Rows are points. Each copy is the shape, with its points in the same order, turned, moved and blurred by noise. Say if it was mirrored as well.

Shape, 7 rows:
[[  2  17  -5]
 [-59  12  18]
 [ 19  20 -12]
 [-21 -11  51]
 [ 50  -1 -20]
 [  3  13  93]
 [-30   3   8]]
Copy 1 (7 x 3):
[[ -9  25  -7]
 [-64   7 -24]
 [  7  30  -2]
 [-40 -34   1]
 [ 45  25  -3]
 [-43 -49  54]
 [-35   4 -23]]
Copy 1 is: only turned
Copy 2 (7 x 3):
[[ 12  21   0]
 [-44   0  10]
 [ 23  28  -7]
 [-14 -19  45]
 [ 66  16 -11]
 [-11  -5  95]
 [-19   0   5]]
Copy 2 is: only turned

Shape, 9 rows:
[[-30 -49  34 -33 -56  64]
 [-60  57 -21 -47  44 -31]
 [  8  59  62  -9 -17  35]
 [ 11  40 -76  30 -36  27]
 [-30 -45   9 -25  20   1]
 [-14 -15 -13 -43 -15 -40]
 [ 26  25 -38  61  50  -4]
 [-20  44  -4  -9   1  14]
 [-74  33 -63   1 -49 -46]]
Copy 1, 9 rows:
[[ 40  17  54   7  29 -73]
 [-48 -28 -26 -80  25  26]
 [ 36  48   9  -3  20  44]
 [ 28  -5 -95  20 -13 -29]
 [ 10 -63  38 -33  17 -30]
 [ -3 -34   8 -63 -37 -21]
 [ 27 -79 -68  33   4  36]
 [  6  -3 -27 -18  15   9]
 [-68 -14 -55 -12 -47 -43]]
Copy 1 is: mirrored
Copy 2:
[[-46 -66  11  12 -67  50]
 [-38  21 -49 -34  66  29]
 [ 11  19  23 -58 -19  54]
 [ 62  22 -60  51  -6  30]
 [-27 -57   1   3  19  -4]
 [-29 -28 -53 -18   1 -28]
 [ 74  11  -1  25  63  -7]
 [  4  17 -18 -11  21  33]
 [-46  52 -76  41  11  -3]]
Copy 2 is: only turned

Shape (12 x 9):
[[ 18 -24  -5   9 -45 -29 -59 -22 -48]
 [-40  28 -37  -5 -34   2  16   0   5]
 [ -6  33  30  17   2 -29 -32  25  11]
 [ 26  40  30 -11  -3 -40  -4  11  49]
 [-24   3   7  -7 -12  12   3  18  18]
 [ 41  13  27  23  -1  -7   1  16  25]
 [ 20 -42 -37  44 -23 -12 -89 -40 -36]
 [  3  22   2 -15  29 -40  -5  17  19]
 [ 32  37  -1   1   1   9   0  36  -4]
 [ -2  42  14  -6  15  37   5 -20  -8]
 [-31 -12 -23  -1 -19  18  31  -9 -41]
 [  9  36  15  27   3 -31  13   9   8]]
Copy 1:
[[-12 -44 -25  -8  30   9 -66   3 -37]
 [-50  30 -18  -3 -28   4  17  20 -19]
 [  4  29  -1  14   8 -20 -40  25  36]
 [ 24  31  42 -16 -12 -29 -18  -4  36]
 [-25  25  13  12   3  20   9  25  11]
 [ 38  11  24  28   8   2  -6  -5  16]
 [-31 -48 -27  32  75   0 -65 -33 -47]
 [  4  24   3 -20  24 -37  13  13  27]
 [ 40  39  -7  15  10   3   3  25  -2]
 [  2  45 -20   4  -1  39   6 -16  26]
 [-30 -14 -49   8  -6  39  32  24 -12]
 [ 17  16 -10  22 -18 -27  -3  -7  35]]
Copy 1 is: mirrored
Copy 2 (12 x 9):
[[ 21 -36 -31   8 -37 -54 -58  11 -31]
 [-52   9 -15 -27 -48  -8   8  13   6]
 [  8   3  33  16  -5 -18 -15  39  22]
 [ 41   8  32 -10 -20 -11  21  17  45]
 [-31 -27   4 -24 -12   2   0  17  20]
 [ 31 -19  12  23  -5  15   7   8  26]
 [ 14 -33 -68  33 -38 -48 -95  -1  -2]
 [  6  22   8 -15  15 -32   8  16  37]
 [ 12  17   6  -7   8  22  -1  21  -8]
 [-27   0  30 -11  -6  15 -15 -32   3]
 [-61 -25 -28 -10 -20 -15   8 -12 -27]
 [  2  12  17  28 -11 -13  25  13  18]]
Copy 2 is: only turned

Shape (17 x 12):
[[ -9  59  10 -10  -3 -20  14   7 -12   8   3   2]
 [-10  32   9 -18  17  12  11  -7   9  -7  10 -11]
 [ -3  -7   9   7  11  11 -20 -12  -4  11   5  15]
 [  5   4 -29   5 -49  10   9   3  12  15  -3   9]
 [  3   0  11  -2 -26   8  -9 -18 -13 -32  -2 -32]
 [ 51   2  -7  -3  -6 -10 -11  10   1   5 -19   8]
 [ -9   1  16 -12  15  -5 -13 -15  11 -32 -50 -25]
 [ -4   9 -13   6 -25   4  -3 -32  34 -15   2   9]
 [ 10   7  17  13  16 -22  14 -24   0 -25 -25  12]
 [  2 -10 -31   7  10 -74  -8  21 -14  11  10  13]
 [ -3   1  17 -23  -8  -6  15  12  -9  15  -4  11]
 [ -1   2  22  12   9   0   6 -29   3  18  11 -24]
 [  8  -6  -3 -16 -25   1  12 -92  -1  19 -10  -1]
 [ -7  -9  14   1  16  -4  11   4 -13 -30  10  11]
 [  3   9  16 -13  18   7   9  -7  20  20 -95  10]
 [ -6   4  18 -21   8  -8 -13  20  39  16 -19   4]
 [  7   8  -5 -20   7 -11  17 -23 -11  17   4 -13]]
Copy 1 (17 x 12):
[[ 11  23  33  -7   1 -10 -19  19  -3   6 -26  27]
 [ -6  14  12 -14  16  14   4  16   0  -2   5  19]
 [  2 -31  -1  17  -6   9 -14  13   2   0  14   5]
 [ 15   3 -16   0 -54 -13  13   2  23  -2 -12   8]
 [ -3  19 -14  11  -4  22  -4 -25 -12 -16 -13 -18]
 [ 32 -30 -10  -9  -5   0  -9   8  29 -10 -34 -15]
 [-16  -3 -26  -6  37  15  -8 -26   0  25 -19  -3]
 [  7   9  -7  22 -12  -1  20 -18  34   3  10  14]
 [ -1 -11   5  25  34 -13   8   1   5  15 -24 -11]
 [ 11  -8 -18  10   3 -66 -55  27  26 -17 -12  -3]
 [  4 -16  12 -21 -15 -19  -6  10 -14   2  -6  -1]
 [-36 -11  18  13  -3  13 -10   5  12 -14  -3   0]
 [-30 -30   9  29 -13  -6  35 -44   7 -35 -20  33]
 [  5   0  -6  12  18 -10  -3  21 -18  -1  12 -21]
 [-14 -50 -14 -29  15   5  11  -9  10  63 -48  19]
 [  3 -21   4 -35   0  -4 -20  -1  27  28  11   2]
 [-17 -10   6  -7   2 -10  -2   8   1 -29 -19  18]]
Copy 1 is: mirrored
Copy 2, 17 rows:
[[-13  34  -6 -24  13 -12  -6 -12  -8  -8  25 -31]
 [-24  15  11   7  31  10   5  -8   6 -11  22 -18]
 [ 13  -8  28 -10   9  18 -15  -9  11   1  -1   7]
 [  4   4 -11   7 -45  17  -2   3   1 -17  22   8]
 [  7  22  15  27  20  24   6   5 -38 -23  -2  11]
 [ 34  30 -13   6  -3   3   5  -6  28  -4  -4  20]
 [-18  16  18  19  33   0  25   8  -8 -13 -44   9]
 [-12 -10  16  28 -15  -8   5 -20  -5 -19  17  17]
 [  9   4   8 -12  27 -15  30 -24  -7 -15 -12  12]
 [ 41  -6 -12 -23   5 -45   2  40   6  26  16   2]
 [  0  25  12 -30   1  20  13  13   9  -5  16  -1]
 [  8   3  28   7  15  22  14 -21 -11  23   8 -17]
 [-21   2  15   8 -12  21  20 -45 -35  36  16  50]
 [ 16  -7  17 -14  38  10  11  11  -3 -26  14   6]
 [-35  24  -4 -22  -6  12  40 -17  36  -5 -64  10]
 [ -8  23  31   2  -5  -4  15  15  45  -4  -7  -9]
 [ -6  16  -4  -6  16  16  14  -2  -4  25  22   8]]
Copy 2 is: mirrored
Copy 3:
[[  4  20   3  -9 -31  -6  -6  -1 -22  44   3  12]
 [-23  15  18 -16  -8   6  -3 -12   9  17  23   3]
 [ -5 -14   3  11  28  -1 -20  -5  -8   4   3   6]
 [ 23 -16 -25  29  -8  -5  10 -14  26  12  -4  21]
 [ -7   7   7  16 -10 -25  24 -12  -7 -23  23 -12]
 [ 35   2 -11 -13   7 -26 -24 -19  10 -15 -16   8]
 [-33   6  26 -16 -13 -21   9 -34   0 -40  -5  13]
 [ -3  -8  12  29   2 -30   7 -29  20   8  24  33]
 [  2   2  45 -21   6 -36   6 -12  -6   2  -8  16]
 [ -4 -12 -48 -27  26 -51  -7 -16 -26  30 -24  12]
 [ -4 -22   0  -8 -14  -2  -8  11   1  14  -8  -8]
 [-22  15  19  24  15 -21  -7  -4   3  16   0 -21]
 [  2 -23  47  42   0 -34   8 -59  20  25   3 -29]
 [-14 -10  15 -27  21 -17  14  17 -10  -3  14   1]
 [ -5 -12  42 -15 -20  10 -23 -31  13 -24 -68  21]
 [-26 -11  -6  -9 -13  -7 -39  -3  14  -6 -13  27]
 [ -7  -2   5  -2   0 -17  -1 -25   7  34  -3 -24]]
Copy 3 is: only turned
